Each point is reached from the start by the listed moves, each made 0, 1 or 2 times, or once backwards (-1), plus a little noise. Say if it took an odd or an even number of moves. Then give how often each move was made.
In the rows, zero is written as 128.

Moves:
(1): [186 113 114 139 144 124]
(2): [132 156 129 138 141 140]
(3): [123 134 164 131 132 112]
Start: [136 134 111 115 116 140]
Points:
[198 115  64 122 127 154] -> even (1, 0, -1)
[139 199 148 137 146 148] -> odd (0, 2, 1)
[188 160 173 143 152 116] -> even (1, 1, 2)
[190 125 134 128 136 119] -> even (1, 0, 1)
[141 128  76 113 115 157] -> odd (0, 0, -1)

Moves:
(1): [156 122 129 119 127 130 126 132 138 127 126]
(2): [131 148 131 128 131 127 130 122 130 130 130]
(3): [129 120 163 132 127 133 130 133 136 141 131]
(4): [132 128 124 156 127 129 128 137 125 125 129]
(5): [133 120 132 125 152 117 135 122 130 128 128]
(6): [122 133 128 125 145 157 122 132 133 123 126]
(7): [128 126 125 122 125 136 150 137 125 127 134]
(8): [126 135 126 123 136 124 122 149 126 126 118]
(9): [122 130 123 137 128 123 137 133 155 136 123]
(10): [133 129 115 127 134 130 127 130 123 156 137]
(11): [123 129 131 122 127 121 117 136 135 124 157]
Start: [137 132 115 129 125 138 115 148 120 132 136]
Points:
[132 160  53 158 165 151  90 187 129 149  81] -> odd (0, 0, -1, 1, 0, 1, -1, 2, 1, 1, -1)
[112 157 158 161 204 196 148 209 144 183 102] -> even (-1, 1, 2, 1, 1, 2, 1, 2, 1, 1, -1)
[156 113  69 154 147 110 119 217 151 107 180] -> odd (1, -1, -1, 2, 1, 0, 1, 1, 1, 0, 2)
[109  95 172 158 178 117 155 170 172 176  93] -> even (-1, -1, 2, 0, 2, 0, 0, 1, 2, 0, -1)
[120 170  55  93 191 161 142 148  92 176 118] -> odd (-1, 1, -1, -1, 1, 1, 1, 1, 0, 2, -1)
[147 113 103  66 222 166 122 214 166 149 145] -> odd (1, -1, 0, -1, 2, 2, 1, 2, 1, 1, 1)
[113 174 126 154 146 210 152 241 178 146 120] -> even (0, 1, 1, 1, -1, 2, 2, 2, 2, 0, 0)
